Every row gives one point. Each copy is the shape, with its points in the same order, stretched, turned, moved and blurred by noise. Is it also mirrored, or only turned?

Shape, 5 rows:
[[ -8   0]
 [  1 -12]
 [-11  67]
 [ -7 -21]
 [-25 -17]]
Copy 1, 5 rows:
[[ -7   9]
 [ -1  -3]
 [-28  76]
 [  3 -17]
 [-18 -12]]
Copy 1 is: only turned
Copy 2, 5 rows:
[[ 17   0]
 [ 15 -18]
 [  4  57]
 [ 28 -26]
 [ 41 -12]]
Copy 2 is: mirrored
Copy 3, 5 rows:
[[  3  -4]
 [  4  -9]
 [ 22  55]
 [ -4 -28]
 [ 19 -25]]
Copy 3 is: mirrored
Copy 4:
[[ 12   8]
 [ 29  -4]
 [-12  80]
 [ 24 -14]
 [  5  -9]]
Copy 4 is: only turned

Shape (7 x 4):
[[-29  20 -17  25]
 [-27  10 -13  14]
 [ 57  14 -19  31]
 [-21 -58  46  17]
 [ -7 -12  35 -18]
 [ 11  -4 -12  19]
 [-20   2 -20 -49]]
Copy 1:
[[-26 -11 -21  25]
 [-10 -13 -20  14]
 [ 12  56 -12  48]
 [ 39 -37  33   9]
 [ 20  -3  17 -17]
 [ 10  11 -14  29]
 [  6  -5 -44 -27]]
Copy 1 is: only turned
Copy 2 (7 x 4):
[[ 20  17  -5 -49]
 [  7  12  -1 -40]
 [ 84 -25   5  -2]
 [-32 -41  35 -10]
 [ -9   6  36   9]
 [ 29 -21  -1  -9]
 [-13  34 -17  12]]
Copy 2 is: mirrored

Shape (12 x 6):
[[-10  -7  43  39   0 -13]
 [-31  15  -4  63  23   8]
 [-27  17 -34  -4  19  11]
 [  3  -3   7   4  25   7]
 [-13  15 -30  42   7   8]
 [-14   8  38 -25  43  13]
 [ 10  -2 -18  -1  16  15]
 [ -2  13 -21 -17  27 -73]
 [-27  -2   5 -26  41 -47]
 [ 55 -12 -20 -18 -14 -15]
 [-26 -17 -29  17 -24   6]
 [-29  19  14  -5   4  -5]]
Copy 1:
[[-10   4  19  38 -30  -9]
 [-67 -17  10  57  25 -15]
 [-46 -27 -20 -12  43   0]
 [-11 -15  22   6  17 -16]
 [-50 -16  -9  46  40   0]
 [-21   4  45 -42   6 -22]
 [ -4 -22   3   0  38   8]
 [  1  -8 -46  -8   7 -67]
 [-19 -22 -14 -29  -5 -63]
 [ 58 -10 -14   9  24   4]
 [-29 -45 -31  24   8  31]
 [-30   0  -7  -8   0   3]]
Copy 1 is: only turned
Copy 2, 12 rows:
[[ 17  26  20  56   1   8]
 [ -9   7  -4  51  67  34]
 [-28  -4 -16 -10  50  10]
 [  7   3  17   1  17  18]
 [-10  -4 -33  25  50  34]
 [-10  29  58 -14  14   0]
 [  1 -12  -5 -10  17  26]
 [ 39  35 -24 -19  43 -45]
 [ 17  26  19 -11  39 -51]
 [ 37  -8 -34 -26 -31  18]
 [-21 -29 -35  31  12   2]
 [-22  30   7  11  16  -7]]
Copy 2 is: only turned
Copy 3 (12 x 6):
[[-25  36  17  -1  39 -34]
 [-47  50 -13  -6  44  24]
 [-31   2 -40 -24   6  22]
 [-14  -2 -11   8  31  -3]
 [-18  38 -18  -9  17  38]
 [-43 -31 -15  13  39 -38]
 [ -2 -12 -15   1  17  19]
 [ 25  34 -72  -4   2 -46]
 [ -6  12 -60 -18  27 -57]
 [ 54 -12  -9  10 -16   0]
 [ -9  17  -5 -51   3  26]
 [-42   8 -18 -17   5 -24]]
Copy 3 is: mirrored
Copy 4 (12 x 6):
[[  7   5  13  30  47 -28]
 [-23  25 -39  27  53 -19]
 [-37  29 -28 -28   1  16]
 [  3   6  -9  -6  23  13]
 [-20  23 -47  12  19 -22]
 [-10  20  18 -18  31  49]
 [ -2   1 -24  -9   1  12]
 [ 14  36  -7 -71   8 -26]
 [-11  25  14 -63  23  -3]
 [ 43 -10 -13 -20 -32 -14]
 [-32  -5 -14  -1 -12 -27]
 [-23  32  12 -13   8   3]]
Copy 4 is: only turned

Shape:
[[-25   1 -20  -8 -16  47  12  34]
 [ -9   9  17 -11 -16   3 -13  17]
 [ 15  -4  14  24  17 -10  29 -47]
 [-43 -10  -7  23  -1  72   7  16]
 [ 22  41  -5  11  18  28  12 -60]
 [ 31  29 -19  55  18 -20  22 -36]
 [  9  25  51   4 -33  14 -13  16]
 [ 15 -21  27 -24 -11  20  -9  38]
 [ -6  -9  20   1 -24  -7 -22   3]
 [  4 -11  52   2 -25  21 -31  31]
 [-10  12  49 -12 -42  21  21  18]
 [-11  28  62 -11  10   0  -6  27]
 [  0  23 -19  27  19 -18  11 -71]]
Copy 1 (13 x 8):
[[  0   8   4 -22 -25  47  55  33]
 [  8  32 -20   7  -6  21  -4  -8]
 [-66   0  14  14  -8 -34   1 -24]
 [ -9  21  50 -13 -33  65  46  31]
 [-53  37   9 -28 -11 -43  32 -18]
 [-54  20   3  32 -20 -74  12  -6]
 [ 27  46  -4   1 -10  16   5 -37]
 [ 41  -3  10  -8 -11  23  -6  -7]
 [  1  24 -15   5 -11  23 -27 -15]
 [ 32  33  17   5 -17  37 -22 -23]
 [ 16  19   0  -9  -5  56  19 -47]
 [ 16  36  -2  15  31  20  -6 -39]
 [-88  27 -13  18 -13 -47   0  -3]]
Copy 1 is: mirrored
Copy 2:
[[ 22  -7 -35 -29 -19  40  -3  -1]
 [ -3  -6   6 -19 -11  14 -22  -8]
 [-15  17   7  32  18  17  37  15]
 [  3  -3 -61  -6  -3  62 -14  16]
 [-19  55 -28  11  42  43  32 -24]
 [ 20  47 -13  28  52  -3  28  17]
 [ -2   3  23   5  -4  37 -38 -20]
 [  4 -38  29 -29  -1  32  -3  -6]
 [-11 -20   9   1  -2   2 -22  -9]
 [ -7 -36  26  -5   0  31 -40  -6]
 [  2  -5  18   8 -40  52 -20 -15]
 [-26  16  35 -18 -14  35 -37  10]
 [-26  47 -27  29  29 -10  24  -4]]
Copy 2 is: only turned

Shape:
[[-21   7 -32  21 -25 -54   2 -22  19 -33  25]
 [  8 -21  33 -24  12  19  12  24   0  24  22]
 [ 11   1  34   7  33 -29 -16 -38  26  17   3]
 [ 18   0  -1 -26  16  41  15  -5 -23 -25  -3]
 [-19  21   1   9  10  -4  10  -1 -10  -2 -13]
 [ 25  17  -7 -23  11 -12  14   8  36  18   2]
 [ -8 -22  -7  16  21  -7   9  20 -10  26 -44]
 [ 46  26  20  40  25  -6 -24  -3  -1 -14  10]
 [ -6  12  -3 -20   2   4 -33  -8   1  -9   6]
 [ 20   6  30   2   0   4 -12  -4  13  22  -6]
 [ 14  20 -17 -12  13  -6  36   6  11   7 -11]
 [ 13 -23 -11  22 -12   7   9 -11 -24 -22 -21]
 [ 12 -12   8  14  15  16  16   3  20  -5  -3]
 [  8  53 -61  30   4   7  34  10  -4  24  27]
 [ 33   5  12  28 -20  12 -11  10 -15 -15 -22]
 [ 17  13   9  35  37 -16  -3 -24 -32  -1   9]]
Copy 1, 16 rows:
[[ 31   5 -18 -12  -8 -58   4 -40  -1 -38  39]
 [-11  -5   3  19 -15  26  -5  28  22  47  14]
 [  3 -27   6 -16  11 -53   2  24  20  13 -21]
 [ -1   2  16  -9  14  41 -18  17  20 -17  19]
 [ -9  18  28  -3   2 -13  14   0  -8 -10   6]
 [ 23  27   2  -2  -6 -11  -8  -1  42  21 -11]
 [-26  21  -5  -8   5   4  27   0 -35  22 -24]
 [ 36   3  21  18  33 -28 -20  44  -7 -13 -11]
 [ -3  -7  28   1   6 -17 -36 -17   0   0   9]
 [  5 -14  12  11  -8  -8  -6  15  10  14 -23]
 [ 15  42   2 -14  -5   3  13   4  27  -2   1]
 [  6  -9 -19  -7   6  16  10  -1 -18 -35   1]
 [  6  -4  -7  17  16  -2  14  11  26  -5  -7]
 [  3  95  -8  16 -16 -23 -10  18  10 -42  16]
 [ 27  -6  10  20   9  19  -2   3 -26 -22 -22]
 [  4  11  12 -14  15 -27  -4  51 -21 -16   2]]
Copy 1 is: mirrored
Copy 2:
[[  4  21  14  53 -23 -49   8 -26  16 -36  10]
 [  1 -26  29 -51   7   8   4   1 -14  27  19]
 [-20  -8  25   1  55 -13 -40  -6  -5  -3  -8]
 [ 10 -13 -35 -40   5  26  11 -27  -2  -6  29]
 [-14  16 -14   0  18   8  21   0   4  -4   3]
 [  3 -17  -7 -28  33 -40  14 -14  28   9  15]
 [-26 -35 -19 -12  -2   5  13  27  -2  11 -23]
 [ 43  -7   2  20  54  12 -15  14 -10  -6  10]
 [  7  30  -7 -27   0 -15 -24   3   6  -9  16]
 [ 13  -5  11 -28  29   8 -16   1  10  19 -13]
 [ -8 -19 -29 -12  28 -20  39 -24  21   6  14]
 [ 14 -25 -21   6 -27  25   3 -19  -1 -12 -14]
 [  3 -39   5  -8  14  19   6  -2  22   2  18]
 [ 16   8 -47  42  17 -28  46 -17  25  49  48]
 [ 46 -10 -10 -10   1  31   6   4   7  -5 -22]
 [ -1  -2 -10  33  40  14 -10  -7 -38   1   5]]
Copy 2 is: only turned
Copy 3, 16 rows:
[[-26   7 -15  23  -2 -27   8 -24 -19 -67  -5]
 [  0   8  22 -10   2  18 -10  13  13  17  40]
 [-17  29  33 -45  -2 -19 -29 -34   3 -17 -26]
 [ 31  -1 -16  -5  19  43  -8  -4 -24   3  11]
 [-15  18 -15  12  14   6  -5 -10  -9   6 -13]
 [ -3  28  -8 -29  10  12  14 -13  30 -22   8]
 [-11 -12 -17  -9  21 -27  12  -6   6  39  -3]
 [ 38  28   0  -7  10 -21 -47 -16  18 -19 -34]
 [ -4  14 -18 -24 -16  18 -24   7  -9 -20  -8]
 [  8  25  18 -18 -15   0  -8  -8  11   5 -13]
 [ -1  20 -21  -2  28  11  23 -21  11  -6   9]
 [ 28 -18 -12  16   5 -16  10 -16 -32   3  -7]
 [  8  -7  12  -1  19   8   0  -7  13  -6  -7]
 [ -2  12 -60  52  13  19   7 -55  37  -7  13]
 [ 45   9  -8  14  -6 -12   0   4  -5   6 -24]
 [ 12  18  -8   3  17 -25 -42 -44 -13   3 -16]]
Copy 3 is: only turned
Copy 4:
[[  1 -22 -49 -25  -4 -43  11  -9  40   4  63]
 [ -1  -6  22  25  32  25  41  -1  -8 -14 -22]
 [-22  27  41  19   3 -31   0 -23  39  -7  22]
 [ 30  18 -13   0  20  17   0  32  -1  -1 -41]
 [-16  18 -31   5  -5 -15  10 -13   5  -1 -21]
 [-12  -9  11 -11  23   2  26 -10  51   9 -27]
 [-17 -35  -8  27 -19 -17  -9 -28   1  -1 -45]
 [ 19  32  -5  15  -6   2  -6 -27  52 -51   4]
 [ -2  18  -1 -24  20   8 -12 -10   8   3  12]
 [-18  17  23  10 -14  13  10  -9  26 -17  -5]
 [ -4  -8 -19  -2   8 -13  26 -11  40  18 -45]
 [ 22 -22 -25   8 -38 -16 -16  21   3 -15  -7]
 [ -5  -6  -3  36   2   5   7  16  30  -9 -15]
 [ 23  -4 -72   2  -4  18  36 -51  53  36 -24]
 [  7   3 -12  -2 -40  17  -8   6  22 -50 -19]
 [ 25  32 -14  23  -9 -33   0 -37  19 -24   0]]
Copy 4 is: mirrored
